Each row is a point. To make a cloud, some directions were put in groups of two or more. Within a group, all points are equally far from the middle, so they leave a hole (a ring in 2 directions, a hollow ball in 3). The other directions are filled evenly. Then the cloud was stretched, turned, moved and blurred a little. Count the holes, and give their numbers of directions, smallest first.

Cloud (19 x 3):
[[ 13  46  13]
 [  1  45  36]
 [-35  15   3]
 [-53  27 -19]
 [ 13  57  39]
 [-32 -16  11]
 [ -8 -26 -19]
 [-41  37  -7]
 [ 19  17 -26]
 [-58  28 -13]
 [-26  11  -7]
 [ -8   1 -17]
 [-27  31 -13]
 [-31 -11 -12]
 [-26  -7  -4]
 [-30  13  30]
 [ 12  16  30]
 [-40  23  14]
 [ -3  -6  41]]
Holes: 0

Cloud (55 x 6):
[[ 27 -41 -14 -10 -16  -6]
 [ 37  29 -23  19  15  19]
 [-23 -22 -34  16 -25  16]
 [ 42  34   9  -2 -29 -10]
 [-33 -17   8   6   2  34]
 [-39 -15 -18 -14  27   3]
 [ 39 -21 -10 -28 -13  11]
 [ 15   2 -42 -14 -19 -50]
 [  8 -29 -14 -40 -25  13]
 [-12 -34  16   9 -28  30]
 [ 36   0   3 -43  12 -15]
 [-38 -10   2  -5 -41 -50]
 [-21  40 -33 -18 -48  -3]
 [ 14  38  -9  10  30 -12]
 [-18  34 -26 -16 -15  34]
 [ -8 -10  41 -35 -34 -29]
 [ 28  -1  36   9 -11 -32]
 [-19  11 -52  -6 -23  12]
 [ 13 -22  17  24 -29 -40]
 [ 38  -8 -19 -34   4 -42]
 [  5   5  17 -34  13  33]
 [-11  13 -39  16 -37 -26]
 [-29 -24 -25 -14   9 -30]
 [-29 -27  24 -36  31 -13]
 [  5 -32 -28 -17 -35 -29]
 [-29 -26  -1 -22  11  34]
 [ 11   4 -56  10   1   2]
 [ 23  29 -37  11 -14 -29]
 [ 33  24 -52   1 -10  12]
 [ 40  21  -5 -37  -8 -29]
 [ 16  15  34  18  11 -30]
 [ 36 -22 -11  26 -19  -5]
 [ -3 -25  40   2 -28 -37]
 [  4  -7 -47  30  -9  10]
 [ 20 -23  19 -48  31 -10]
 [ 11  29 -10 -50  11 -11]
 [ -2  34 -35  -7   6 -38]
 [-17 -31 -22  10  -7 -24]
 [ 37  17 -11 -39  25 -20]
 [ 18  30  40 -19 -15 -34]
 [-14  19 -42 -11  29  -7]
 [ 39  -1   0  30  13   0]
 [ 29  38  31 -10 -14 -51]
 [ 11  37 -25  22  -1  -6]
 [-26  -7 -17  26 -60   3]
 [-11   6 -11 -40 -48  35]
 [ 27 -36   8 -13 -15 -37]
 [ 20  42 -33 -25 -16 -34]
 [-10  -2 -54  16  -8  18]
 [ 20 -21 -32   8 -57 -24]
 [-18 -39   7   7  -5 -38]
 [-24 -31   0  19   5 -10]
 [  3  -6  22 -31 -45  17]
 [-21 -20   0  28 -39   2]
 [ 26  10  18  34 -54 -13]]
Holes: 1 (4)

Cloud (86 x 8):
[[ 37 -16  10 -16  -3  10  23  -3]
 [-13  -6  -4  19 -34 -26  14   2]
 [ 28   6 -16 -43  14  -1 -35  29]
 [  3  -3  19  -5  15   8  25 -13]
 [ 15   9 -35 -20 -26  42  -1 -27]
 [ 30  25  19 -12 -19  22  25   7]
 [  0  22 -39  32  15  -1 -15 -22]
 [ -6  18   7  -1 -29  16   7 -13]
 [ 29 -10  22  21 -29 -19   9  24]
 [ 10  21   2   8 -21  32  -8  -6]
 [ -4  -5  16 -24   1 -44   7 -31]
 [-42   0 -23  26   3  15   7 -15]
 [-21  24 -13  30 -33   5 -30   0]
 [-43  27   6 -50  17  -6  -6   8]
 [ -5  21  29  18 -28  38 -28  -8]
 [ 27  30  26 -13   5  28  30  15]
 [  7 -15   0 -20   3  -8 -12 -35]
 [-10  -6 -33 -37 -39  15   3  36]
 [-25 -16   5   4 -12   2  32 -35]
 [ 28  45 -19  15  -4 -14 -15  30]
 [ 47  32   6 -19  12  22 -16   0]
 [  4  23 -26 -43 -27   8  -3   1]
 [ -9 -11   1 -14  -9 -16 -25 -51]
 [-11  40 -22 -10 -33  -4  17 -19]
 [ 13 -25   4  26 -18  29 -22   3]
 [-46   9  15  23  17  11  -8  -8]
 [  7  -2 -18 -28 -16  19  31  -6]
 [  7  21  -3 -15  18 -24 -36 -11]
 [-17  21   8  30  34  28 -31 -31]
 [-21  22   0  25   0 -26 -15   9]
 [-13   4  14  -7  36  52  -2  20]
 [-26   9 -60 -40 -13  10   7   0]
 [  6  10 -13 -11 -13  16   1  41]
 [  3  23 -25   0  12  21  18 -27]
 [ 12 -37  20   2  15   3 -10 -29]
 [ 30 -13  23  31   5   3 -26 -48]
 [  7  10 -27  34 -27  -7  16  19]
 [-10 -26  20  15  10 -29   6  27]
 [ 24  35 -12  -8 -24   0  19 -15]
 [  7  35 -40 -38 -27 -10   7  16]
 [-17  11  12 -30 -21  27  29 -38]
 [ 12  13 -24  29 -24  33 -20 -22]
 [-47  36 -23  -1   8  -5  14  18]
 [  3  24 -12  -1  30 -29 -42 -22]
 [-49  43  17 -34  28 -11  -5  18]
 [-18  31  39 -32   8   4 -24 -12]
 [-28  18 -16  -4  22  50  16  14]
 [-40  47 -37 -25 -29  30   8  -7]
 [-18 -33   3 -21  26 -33  -5 -40]
 [-42  -7 -35 -22  15   1  22  27]
 [ 26  41 -19  20  25 -24 -42 -10]
 [ -5 -12 -19  33 -32 -21  21 -28]
 [  9  36  -2   7 -18   8  11  33]
 [-26   5 -10  -8  43  40   1  -4]
 [ 19  19  11 -32  -8  19   6 -28]
 [  8  29   7  23  40  21  12 -23]
 [-16 -13  -3   9  -2  20  27 -30]
 [ -9   5  -3 -12  31  21 -15 -25]
 [-25  26  32  11 -36 -17  22   9]
 [-37   1 -10 -13   1  -3  10  42]
 [  5  -6   5  22  -1 -21 -24  17]
 [ 15  34 -25 -31 -13  28   7  14]
 [  6  45   7 -22  -2   0  29 -30]
 [  1  -9  14  24 -21 -41 -39 -36]
 [  9 -24 -23   2   4  18 -35 -19]
 [  1  17 -13 -10   5  24 -18 -33]
 [ 11  15  -3 -36 -10  13  30  14]
 [ 28   0  26 -23  26  -1   8 -19]
 [-14   3  18  37  -6  17  30 -15]
 [ -4  -6 -31  17 -33  -1 -38  13]
 [-12 -13   9  -8  33  46  29 -12]
 [ 30   0 -17 -12  49  37  41 -25]
 [-42 -36 -23 -14   9  -1 -17 -31]
 [-15   6   6 -19  -2  46  39  -5]
 [  0  37  -3  12  47 -21   6  23]
 [ -6 -22  11 -40 -19  31 -10   9]
 [ 16  24 -40 -34 -23 -19  33 -29]
 [ -5  28 -28  21 -12  51  27 -16]
 [ 21  11  -4   9  25  37 -36  24]
 [  2   3  -9 -29 -46  33  -2  26]
 [ 32  38  -3  40  -9   5   8  10]
 [ -9 -23 -13  -1 -36   9  36 -33]
 [  0  -8   1  29  24 -11 -15   8]
 [  8  23  29  28 -34  19  17 -28]
 [  8 -11  -5  33 -10   7  26  23]
 [ 19  10  18 -17 -37  27  47 -16]]
Holes: 0

Cloud (104 x 9):
[[-17  -3  29   6  -6 -15  42   4 -28]
 [ 18  26  -4 -10  49   1   8  24  -2]
 [-18  14 -23 -42  12  -5  11  -4 -30]
 [ -7 -19  26  36  12  21  -3  20  -1]
 [ 11  25   0  56   6   2  23 -15 -27]
 [ -2 -19  13  -1 -45  13  21  32   2]
 [-11  -2  44 -27   3  -5  12   7 -12]
 [ -7 -19 -14  23  13 -31  26   4 -15]
 [ -3  45 -26  -2 -26 -26 -18  -3 -11]
 [ -3 -16   3  42 -21 -33  -9  22  -2]
 [-25  15 -24 -12  29  21  13 -25 -22]
 [-20   3  15 -10  20 -38   6  27   2]
 [ 30  13  23  -8 -10   6  13 -33 -39]
 [ 17   7 -19  12  -7 -18  25  60 -15]
 [ 23   4 -17  40 -21   5 -22  30 -38]
 [ 24 -28  -8  42  -7  11  13  32 -24]
 [ -7  -3 -41   8 -23  11  16 -15 -37]
 [ 28  22 -19 -18 -12 -13  -7  39   1]
 [ -6  30   0  25  29  27 -15  32 -12]
 [-12  14  41  12  -8  31  31   5 -20]
 [-18  -9  38  -8  11 -27  19  -4  -5]
 [ 29  32  18 -27   2  53  11  -5 -26]
 [ -1 -13 -16 -15 -16  22  20  23  40]
 [ -9  39  24  31  29   6   8 -36  22]
 [-11  33  16  27  22  27  20 -20 -49]
 [-25   4 -35  19 -18  17  28 -16   1]
 [  5 -13  17   0   9 -37 -12   7 -34]
 [-32  -2  39   2  24  23   4   0  17]
 [-21 -13  16  28   7  35   6  -2 -10]
 [-25  -5   9  17 -32   9  -7  -8 -35]
 [  6  -9  33   5  40  16  25  36 -17]
 [  2  32  -3  29 -47   9  -6  32  -7]
 [  9  46  -6 -19  10  -4 -29  -6   8]
 [-18  54 -18 -18   6   4  18  -5 -18]
 [ -5  43 -18   6 -31 -21  22  22  13]
 [ 30  34   7   2   1  43 -18 -22  -6]
 [ 24 -15 -12  38 -21   2  -8  39 -36]
 [-12  34  -9  44 -18 -10  39   9   0]
 [ 21   7 -16 -20  -2 -17 -38  10   1]
 [  4  37 -11  19  21   7  21 -39  28]
 [-19  27  19  11  24  -6 -38  12  12]
 [ 22  29 -23  11   2  28 -29  -5  19]
 [-25   4 -19 -20 -16 -12 -24  29  18]
 [-15 -14  11  15   7  35  25  28  35]
 [-11  38   4 -39 -21   3  26  12 -17]
 [-24 -12   4   7 -31   0 -30  24   1]
 [ -1  -6   2 -29  25 -24  22  -6  -5]
 [  1 -25   6  26 -19  13  31  41 -21]
 [  2  41 -42  11  -5  -4   3 -23 -38]
 [ 20 -14  23   0  34 -25  11  -2  23]
 [  5  -8  18   8  22   1 -40  -6 -14]
 [ 43  25  -3  -4 -37 -13  -2  19 -29]
 [ 39  24 -28  18 -11  35 -21   1 -16]
 [  9 -28  31   9 -23  15  20  20  19]
 [ -5  41   4  42  22  23  26   7 -13]
 [-34  -6 -35  15   5  -2  -9  -8   5]
 [ -6 -19 -23   8 -26  28   5   4  30]
 [-21  -4 -28  -4  11  -2  -3 -37  10]
 [-11   7  -1   0 -54  33  21  22  -7]
 [-15  24  30  17 -15  -9  30  -4 -42]
 [-20 -11   4  15  -4  37 -16  24 -12]
 [ 25  -7   1 -49  -1  21  11   6 -15]
 [ -7  12   7  58  -7 -31   7  20   5]
 [ 19  41  10  -8 -12  31 -31  -6 -28]
 [ 36  16 -11  49 -10  11  23 -13 -15]
 [ -1  -6 -25 -38 -16  -9  -3   7   5]
 [ -3  47   0  -5  -8 -25  28  11   9]
 [-58  11  10  11  -6   0   7   2 -17]
 [  3  47 -11 -11 -27 -11 -23  10 -32]
 [ 13  -7 -23  17 -28  33  26 -12 -32]
 [-10  38  10   8 -51  20   7  24  21]
 [ 18  -3  33  -2  -6 -19 -23  29  -7]
 [ 43  16  16  -6  33 -15  -6  -4   0]
 [-13  29   2   2   4  11 -41  22  33]
 [  0  12   0 -23 -35 -20   7 -16 -44]
 [  5  26  33  17  -8 -10  -5 -43 -11]
 [-40  14  -4 -24  18  27  -2   9   2]
 [ 31  19   8  21 -40   5  37  11  15]
 [-12  10  -9  54  -2  11  -8  32  13]
 [-27  17  13 -16   3 -32  30 -28   0]
 [ 20  21  23  29 -35   4  20  32  38]
 [ 56  10  -8  -3   8 -10 -22  -5 -27]
 [  1  50 -16 -15 -19 -15  14  20 -23]
 [ 37   5 -21  26  -1 -18  27  18  21]
 [ 24  42  -7 -13   5 -30   5   3 -46]
 [ -9  10  12  52  36   0  -2  10  12]
 [-12 -14  14   7 -16   0 -12   2 -53]
 [ 38   4  22   4 -25  -8 -16  21  36]
 [ -6  -5 -25  27  -4 -32   3  32 -33]
 [-19 -16   4   8 -41  12   5  42  15]
 [ 36 -30   3  15   7  14  37  31  -7]
 [ -1  -5 -19 -37 -17   2   7  -8  27]
 [ -3   7  -2  38 -22  25  17 -37   6]
 [-13  -3  -5   5  16 -46   8  18 -17]
 [  5   7  -5  36   0 -26 -40 -16   2]
 [-12  -3   3  38 -12  24  36 -16 -15]
 [ 21  21 -20  44  19  22   0 -13  21]
 [ 31  28 -18  19  25  12  32  13  14]
 [-16  -4 -10 -12 -22  18  28  55 -20]
 [  9  -8  18  40  29 -35   9  -8  27]
 [  0  51   1   0  29  31 -10 -22  -7]
 [ 22  16  -1 -28  21  -9 -34  19 -32]
 [ 26  13 -25  32  -7  38  -6  39  -3]
 [  5  24 -17  57   4  -4  20 -19  27]]
Holes: 2 (2, 6)

Cloud (102 x 9):
[[ 11 -20  12 -40  13 -14 -19  27  24]
 [ -7 -28  13 -32   1   5   8  10  15]
 [ 20  -5 -31  -7   1 -18  -5  -5   6]
 [ -7   2 -39   1  33 -15  12  39  -3]
 [  3 -44 -16 -27   6  24  -8  18 -35]
 [  6   9 -26  10  -9   9  18   8 -33]
 [-18  -3 -23  19  24  -6  15   6 -13]
 [ -5 -40  22 -35   0  16 -15   3  -4]
 [ 28  -1  25  -4  32  18  -3   5 -46]
 [-27 -24 -19 -22  20   5  -3  22  18]
 [-13  24  -2  17  45   5 -16  17  19]
 [ 10 -20 -20 -12  12   4  -6 -20  23]
 [  3 -19  -5  -6  -8 -16 -32  15 -18]
 [ 12  12 -18 -20  34  -4   1 -16  17]
 [ -3 -33 -16  -8  13 -20 -11  -9  42]
 [ 18 -26  33 -12  10 -26   8  10   0]
 [ 16  -8   0   8   6  -7 -21 -21  -4]
 [-31   0 -13 -11   2 -13 -12  42  27]
 [ 10  -3 -35   0 -10 -34 -10   9   7]
 [ -3 -36  19 -21  -6   6 -38   4 -19]
 [  7  24 -14 -20   4  -5   6  -7  17]
 [-13  38   4 -16   6 -41   4 -15  32]
 [  7   5   0   1   6  -2 -26 -28  17]
 [ 11  13 -22 -11   0   2  15   6  17]
 [ 29  14  -2 -27  42   4   6  19 -12]
 [-17  -2   1  -7  -9 -42  -7  12  24]
 [-33  19  24   7 -19 -21  -6  -5  30]
 [  0 -31 -33 -19  -9  -8   5  21   2]
 [ -9 -22 -24 -27  23  -6 -20 -27  26]
 [-16   8  12 -10 -28 -25 -19  10  -5]
 [ 11 -24  -6 -22  -4 -16 -31   8 -21]
 [-22 -25 -19 -11 -24  -4   4  15  -3]
 [ -3  24  13  -2 -11 -15 -10 -17  31]
 [ -5  17  20   0  19 -34  12  15  36]
 [ -2   3 -30  -7 -14 -18 -32  15   0]
 [-17   9  -8  24  -9   2 -21  -8  26]
 [  9 -35 -11  -2 -17  -7 -18  10 -12]
 [-14   0 -34  -7  38 -11   2  44  -3]
 [ 34  15   4 -40   3 -11 -20  19  15]
 [ 20 -10  -8  -7  40 -18 -27  -8  25]
 [-34  10 -19  22  27   8  -9  20  28]
 [ -6   3 -23 -49   0  -1  -6  52  -2]
 [  8 -23  -6  -1  24 -19 -27   9  12]
 [-22  12 -30  18  35  -4  20  17  27]
 [ 20 -23  30  -3 -12 -10  16  14   5]
 [-22  11 -27 -31   6 -22  13  36 -12]
 [ 14  40  -1 -22  21  -6  -2  38 -26]
 [ 39  -7   7  -2  20 -19   8 -16  -2]
 [ 36  24   2 -23  15  -4 -20  11 -22]
 [  6  -2  36   3 -15   1 -10 -21   2]
 [-19   7  13 -22  12  20  12   6   7]
 [ 24  13 -12  12  -8  -3 -31  27 -10]
 [  2  -2 -35 -16  33  -3   2   5   0]
 [-31   8   2  -4  12 -13   7  44  -7]
 [ 16 -27  27 -49   9  28  -7 -15 -15]
 [  4  13   3 -11   8  17  20  39 -14]
 [-35 -17   5  11  13   1  -1  14 -34]
 [ -5  11 -16 -17 -21 -19  45  32  -4]
 [-13   3  -3 -29 -28 -23  -5   2   1]
 [ 31 -12  -2 -35  35   9  29  25  13]
 [-16 -36 -11 -18  49  22 -10  12  10]
 [-26 -22 -11  -9 -16 -15 -11  -4  20]
 [ 13  -2  35   0  17  -2  -1  16   7]
 [ 10  14  -3 -49   1   0  -7  15   7]
 [ 47 -10  -6 -12  17  -4  -4  -2 -29]
 [  9   1 -43   8 -30  -8   9  14 -22]
 [-10 -32 -11   9  41  -3  12  19   6]
 [  4  33  17   7   3  15 -49  11  -7]
 [ 13  10  11  -5 -13  -7  -5 -22   5]
 [  3 -20   8 -43  46 -10  15  18  -9]
 [ 14  -6 -39 -18 -17  -1 -23  25 -27]
 [ 10 -15  -3  -3  60  23  -5  20  15]
 [ -4  -5 -15 -13  21  -8 -47  30  20]
 [ 40  -4  -2  -8  28 -13  13  -5 -13]
 [ 17 -14  22 -19  17  -4   0 -21  48]
 [  5  -6  34 -11  -1 -24  -1 -14   5]
 [-16  -9   9   3 -13  -9  13  48 -13]
 [ 14  -2  -2   5  42   0 -28  20  27]
 [ 11   2  41  -9  19  -3 -17   1   3]
 [-13  -5 -15 -21 -20 -19  26  19 -37]
 [ 31   6  -8 -19   8 -19   5 -12  24]
 [ -1 -36   8 -10   2 -32  -5   0  17]
 [-38 -17  26   9  -7   3   2  12 -11]
 [-21  20  -3 -34  14 -10   5  20 -16]
 [-20 -16 -11  27  33  -5  11  10  27]
 [ 31   6 -10 -20  17   1  22  11 -17]
 [ 18 -13   6 -44  36  10  20  -2  22]
 [  4 -14 -18  -3 -19  10 -37  32 -23]
 [-30  -9 -20   2  22  11  -1   3 -24]
 [ 21  -4  21 -25 -18 -18 -14  16 -23]
 [  0 -33  28 -26  18  23  17  18 -29]
 [ -6 -33  30  -9  16  -1  -3  23 -15]
 [-17 -16  -9  19  49 -10  13  -8  17]
 [ 20 -40 -16 -42  -1   3 -17  11 -42]
 [ -7  -4 -15  28 -11   9  -4  18   9]
 [  3 -28 -27 -17  52 -18  17  17   3]
 [ 11 -10  33 -18  30   5 -13 -10  46]
 [ 33  -5  24 -45  39 -24 -14  14   6]
 [  5 -15  13 -21 -16  -4  28 -24  -1]
 [  4 -28   0 -23  -2 -22 -24   2  -2]
 [ -2 -22 -14 -34  -6 -17  18   8 -25]
 [  8 -11   9 -49  11  -8  -8   1 -33]]
Holes: 2 (2, 3)

Cloud (101 x 9):
[[-54  -1 -12  -3  11  14  -6  15 -19]
 [-20 -11   3 -39   1  15 -22 -21  23]
 [ -4  13  13  24  10 -18  12 -42  -5]
 [ 10  -2  26 -21   9 -16 -11 -44  36]
 [ -5  27  18 -33 -22   9   4  16  14]
 [ 25  11  16   0  14  34 -28 -29  20]
 [ 13  13  38  11 -20 -11 -14 -30   2]
 [-22  21 -21  -4  -1 -35 -30 -31   9]
 [-20  13  -1  41  -1  18 -33  -6  20]
 [ 13   6 -17  -6  40   1 -33 -12  20]
 [  6 -25   9  -6  20   4  -8   7  33]
 [ 52  12  -8  13  -8 -24 -23 -20  16]
 [ 31  15  47  -5 -12 -19  -9  -5  17]
 [-12  22  -6   0  26  34 -23 -24   5]
 [-10 -34  -2  11   1 -19   0   8   6]
 [-45   9  11  14  23  16   5 -14 -25]
 [ 18  28 -26   4 -24  -3 -30  23  30]
 [ 14  37  31   4   8   3 -10  22   4]
 [-12  23  -3 -24 -25   0   0  26  21]
 [-19  13  22   8 -17 -43  23  15  -4]
 [  5  25   8   0  16   1 -49 -25  -5]
 [ -5   4  39  -6   9 -38  25  -9  15]
 [ 19 -26  14  24  -4   7 -12  18 -19]
 [-18 -13  19  14 -29  16 -22  -5   6]
 [-60   1   6 -21   3 -17   9  -2  -8]
 [  6 -26  22 -35  11 -19  -8 -25   6]
 [-32  36  -4 -32   1  -8 -10 -12 -12]
 [ 42  12  12  15 -25 -28 -25  -6  17]
 [-14 -12  20 -17   4 -36 -22   2  25]
 [-18 -19  12 -14  29 -10 -19 -13  38]
 [  5  28 -29 -29  13 -10 -19   2  -5]
 [ 10  49   0  -4   4 -19  15  22  28]
 [ 42  26   0 -10  16   0  10  -9  28]
 [ -1  25 -31 -21  12 -13 -13  13 -16]
 [  2  -6   4  16   0   5 -46   5  40]
 [-10  12  29  -1 -26   4   7 -29 -24]
 [-34  25  26  -3   4  17  -3   9  19]
 [  9  13  -9  16  23 -27 -19  -1 -18]
 [-10  46   3  16 -23   5   5  23  21]
 [-36  -3  14   1  17   0 -13   8  33]
 [ 47  34  21  12   1  -8  11  -4   1]
 [-20   0  11   7  30 -20  -1  15 -29]
 [ 40  -5  21  15 -15 -11  -4  25  -5]
 [-18  -9  29  13  -8  11  16 -28 -33]
 [-35   0   3 -12  -7 -31   3  -9  39]
 [-15  23  13 -42  15  11 -20   6  -7]
 [ -2  28 -12  12  -5 -22   7 -13 -32]
 [-43  20   6  11 -18  -2  19  24 -30]
 [ 37  16  32 -32   0   1   0  -1  -7]
 [-22  -3  14  22  25   0 -20 -33 -12]
 [-51   3  25   0  25  11   2 -18 -21]
 [ -2   9  13 -11  43  10 -23 -28  27]
 [  6  35  -1 -15  11  30  -7 -23  20]
 [  4 -16  -8 -28  12 -28   7 -15 -26]
 [-25   8  14   8  16 -13  17 -37 -17]
 [  4   4  41  22  -1 -19  -6   3 -31]
 [ 44   7  -4  -1 -11  22  -9  10  25]
 [-53  -1  11  -4  31  -5  -1 -18   2]
 [  1  27  12  13 -19   4 -45 -18   0]
 [-17  -3  -4  -4  31  19  14 -20  -1]
 [ 12  39   2  -7 -20   0   6 -27  -8]
 [-30 -12   3 -12   6  -1  17 -10  34]
 [-26  35  18 -12  19 -10 -37 -18  15]
 [ 27  -5 -11   9 -16 -29 -10 -12  -7]
 [-45  10  25   6  25  12   3 -23 -12]
 [  2  10  -5 -16  26 -33 -42  -3  23]
 [-10  14  21  37  -6 -30  -1 -14  -8]
 [ 44  35  16  -7 -17 -10 -16 -31  24]
 [-15 -11  33 -26  25   1  -9 -31  18]
 [ -8  -9 -15  -1   4   7  19 -22 -17]
 [ -7  23  -6  -8  24 -18  22  -1 -24]
 [-33  -1  24 -22  16 -35  21 -17  -3]
 [ 23  38  26   5   0 -28 -16  20  17]
 [ 13   3   8 -25  -2 -33  14  34  -3]
 [-14 -25  10  16   4  28 -26 -24 -13]
 [ 15  15  16  -8 -48  -2  17   5 -13]
 [ -7 -19   8 -24   8  20 -22  27  12]
 [ 13  25  37  16  17  19  -2 -11  36]
 [  1  46  18  11 -24  24   2   7  11]
 [ -5 -12 -20  -9  13 -25   3  26 -19]
 [ 16  28  -2 -43  12  -8 -13  -8   6]
 [-49  11   7  25  13   8  -1  -2 -19]
 [ 14  38  33  13  22  -1 -29 -26  19]
 [  2  52  -6   4  -3 -27   7 -22 -10]
 [ -3   8   4 -35  29   3 -34   0 -15]
 [-23   6  39   1  -1 -41   8   3   2]
 [ 37 -16   4   3   0  -7 -40  -3  25]
 [  9  -1 -19 -17  13 -30  19 -16  11]
 [ 11  29  17  15   0   8  16  25  26]
 [-12   4  30  13  18  -7  12  11  30]
 [  1  15  13  10   7 -45  21  19  19]
 [-12  41  23  -8  16  20 -14 -20  28]
 [-31  -2  -1   2 -28  21  -8  29  -4]
 [-24   0 -25 -10   2  10  -5   0  38]
 [-21  35  13  22   4  27 -30  -8   0]
 [ -8 -29  21 -26   6  10 -17 -29  23]
 [ 24  16  18   0 -12  30   1  16  26]
 [ 10  24  21 -11  39 -24 -14 -12  27]
 [ 27 -20  24   9   4 -12  14 -18  25]
 [-14   8  54   2  -2 -20   9 -13 -22]
 [ 24   8 -15 -17  20   8 -41 -10  -4]]
Holes: 2 (4, 4)
